Each point is reached from the start by the listed moves, each made 0, 1 or 2 times, or once backwards (-1), plus a little noise. Is the number of moves made odd or even? Then give how often each move was made.

Moves:
(1): [14 31 -1]
(2): [-26  14 -17]
Start: [ -6  -1 -10]
Points:
[-38  62 -42] -> odd (1, 2)
[-33  10 -27] -> odd (0, 1)
[  8  29 -14] -> odd (1, 0)

Moves:
(1): [ 19  13   8  -9  -4  -5   0  -2  -5 -12   1   0  -5]
(2): [-8  8  7 -7  3  4  3  5  6 11 -8 -1  7]
(3): [ -3 -10  20  -5  -1  -3   6 -12   0   0  -5  14  16]
(4): [  9   6  12  18  -3   1 -11   6  -3   8   3   5   0]
(5): [  7   4 -15   1  18   2   3   7  -7 -11  -2   5  -2]
(6): [ 0  1 11 -7  0 13  2  5 -8 17 14 -2 -9]
(7): [-5 12 -5  3 -7 -6 22  1  3  1 16  5 -2]
(8): [ -7   0  -6  -5   2   2 -11  17  -7  -2  10  -6   7]
(9): [ 14 -14   4  -8  -2  -3   1  11  29   7   1   4  -3]
(10): [ 9 -1 -3 -3 -6 -4 -8  3 -8 19  0 -6 15]
(11): [  4  12 -10   1   6  -7 -11 -10  -1   1   9  11 -10]
Start: [  2  27   7  -7  -3   0 -19 -11 -11   2   1  -2  -4]
Points:
[ 43  37  34 -29  -1   0 -63  33  -4 -35  12  -3 -15] -> even (2, 0, 0, 1, 0, 0, -1, 2, 1, -1, 0)
[ 22  43  42  40 -35   2  22  -4 -17  28  41  12 -21] -> even (0, -1, 0, 2, 0, 1, 2, -1, 0, 0, -1)
[-19  38 -44 -11 -13  14  -4  68 -40  52  60 -39  24] -> odd (-1, 0, -1, 0, 1, 1, 2, 2, 0, 2, -1)
[ 25 -36  43 -26 -34 -30 -33 -10  43  12  -3  22  48] -> odd (0, -1, 2, 0, -1, -1, 0, 1, 2, 1, 0)
[ 14 -29  95  -2 -40   3 -22  14  55  80 -20  22  58] -> odd (-1, 1, 2, 2, -1, 0, 0, 0, 2, 1, -1)
[ 14 -21 -10 -39  43 -10 -60  30  23  13 -19  34  62] -> even (-1, 1, 2, 0, 2, -1, -1, 2, 2, 1, 1)

Moves:
(1): [ 9  4  0  1  0  5  8 -6  6 -4  6  4 -4  2 -2 -8  2 -2  5  5 -2 -7 -4 -6
  2]
(2): [ 2 -2  0 -2 -5  3 11 -1 -4 10  2 -2  2 -4  6  3  2 -4 -2 -2  6 -2  5  8
  0]
(3): [-9 -5  2  5 -5 -4 -5 -8 -6  4  1 -4 -1 -4 -2  2  2  2  9 -3  2 -7 -2 -4
  0]
(4): [ 7 11  6  5  4 -3 -3  4 -4  4  3  3 -8  1  0 -4  3 -4 -7 -7  0 -1 -1  4
 -5]
(5): [ 2 -1  0 -2 10  4  2  0  1 -1 -2  3 -2  1  4  1  5  1  3 -2  2  1 -5  4
  1]
(6): [ 16   3   0   0  -4   6   9  -1   0   2  -7  -2  12  -7  -1  -1   0  -3
   8   4  -4   0 -12  -8  -6]
(7): [ -8  -7  -1   3  -4   1   0   2   4  10  -2   3 -12  -6  -1   2  -2   6
  -4   9 -10   0   4   2   2]
(8): [  1  -6 -10  -4   4  -6   1   2  -6   3   3   1  -3   2  -1  -5   6  -3
   5  -7   0   1  -2  -1  -1]
(9): [  2  -6  -4   2  -1   5   2  -3  -2   1  -6  12   2   3   8   7   4   9
  -4 -13  -1  -5   0   1  -7]
(10): [ 13   3  -2   0  -2  11 -10  -5   0   7  -3  -4  10   7   8  -2  -7 -12
   2   4   0  -6  -5   7  -2]
(11): [  0   2 -11   5   3   3   1  -2 -10 -10   9  -3   6  -5   5   6   7  -1
   3   6   8  -4  -1   5  -5]
(12): [ -8 -10  -9   1  -3  -3   8   4  -7  -6 -12  17  -8   4   8   0  -2   0
  -1   2   6   3   1   1  -3]
(13): [-4  5  1  0 -5 -7 -5 -6  9  0 -2  1  2  4 -5  7  0  4  1  3  5  5 -3 -1
 -2]
(14): [ 9 -1  1 11  2  0 11  4 -6 -3  7  4  1 13 -3  2 -3 -2  2  2 -7 -3 -6 -5
 -2]
(15): [ 18  -1  11  -6   4  -5  -3   7   5   4   8   7  -7   1   6  -5  -4   0
   2   9   1   1   3  -2 -12]
(16): [ -5  -6   1  -2   5  -2  -8  -1   3   4   1   4  -2  -7  -5   4   3  -2
 -10   0   4   2  -2   0  -1]
(17): [  3 -12  -5  10  -1  -1  -1   3  12  -3   2  -4  -1  -1   2 -12   2  13
  -9  -1   5   9   5  -9   0]
(18): [ 2 -6 -6  0 -3  4 -8  5 -4 -7  1 -9 -1  4  1 -3  5  3  1  3 -2 -1  0  2
  8]
(19): [  0  -1   0  -1   2   3   0   6  14  -7  -4 -10  -6  -5  10   0  -3  -2
   2  -2   4  -5  -1   2  -9]
(20): [-1  5  0  1 -5  5 -2  6  3  3  2  5  3 -2 -3 -5  4  3  1  4  0  1 -3  0
  0]
(21): [ 7  2 -8 -6  1 -9  4 12  3  6 -1 10 -4 -1 15  0 -2  4  1 -6  3 -8  5 10
 10]
(22): [-13  -2  -1  -2  -8   0  -3 -10 -19  -1   9  -6  -1  -5  -7  -8 -14   8
   0  -7   6   3 -17  -3  10]
(23): [13 -9 -2  8 -6  4 -2 12 13 -9 -3 12 -6 -8  0  0 -3 -2  3 -6 -5  6  6  9
 -6]
(24): [ 8  0  0  1  0 -3  1  4 -2 -6  2 -5  2  3 -3 -9  2  3  2  2 -2 -4  0 10
 -2]
Start: [ -5   0  -8  -5  -1  -7  -2  13  -1  11   4   7  -5   3   1  -9 -12  -1
   1   5  -3  11 -10  -4   3]
Points:
[-31 -34 -43  13   1 -34  57  39  17  16   0  43 -47  -4  41   3 -24  49
 -31  40  34  34 -32 -15  21] -> even (0, 1, -1, 0, 2, 1, 2, -1, -1, -1, 1, 2, 2, 2, 0, 1, 2, 0, 1, 0, 2, 1, -1, -1)
[ 65  -1 -42  12  -3  -1  49  61  19 -37   2  42 -25  44  82   3  -3 -36
  37  15  27 -59   1  79 -17] -> even (2, 2, 1, 0, 1, -1, -1, -1, 0, 1, 1, 2, 1, 2, 0, 0, -1, 1, 2, 0, 2, -1, 1, 2)
[ 61   1 -53  15  -3 -16  56  60 -22  13  29  32  -1 -21   4  17  27 -33
  11 -13 -32   0  23  54 -10] -> odd (0, 2, -1, 1, -1, 1, 1, 2, 0, -1, 2, -1, 0, 1, -1, 0, -1, 0, -1, -1, 1, -1, 2, 1)
[  2  -5 -36  -2 -38 -12  31  10 -95  88  -2  29  11  32  23  14 -22   2
  -1 -46 -24 -37 -37  24  40] -> odd (-1, 2, 1, 1, -1, 1, 1, 1, 2, 1, -1, 0, 0, 2, -1, 0, -1, 1, -1, 0, 2, 1, -1, 0)
[ 37  -6  -5  16  10  17  41  52 -20  23 -21  18 -32   7   0 -16  19 -52
  11   3 -36   7 -13  37 -12] -> odd (0, 2, 0, 2, 2, 1, 1, 1, -1, 0, -1, 1, -1, 1, -1, 0, -1, 1, 0, 0, -1, -1, 1, 1)
[-43  -2 -30  21 -58 -38 -35   5  -1  65  -4   5 -23  11   6 -29 -68  29
  10 -26  -7  -1 -47   3  32] -> odd (-1, -1, 2, 1, -1, 0, 2, 1, 0, 2, -1, 0, 2, 1, -1, -1, 1, -1, 1, 1, 2, 2, 0, 0)
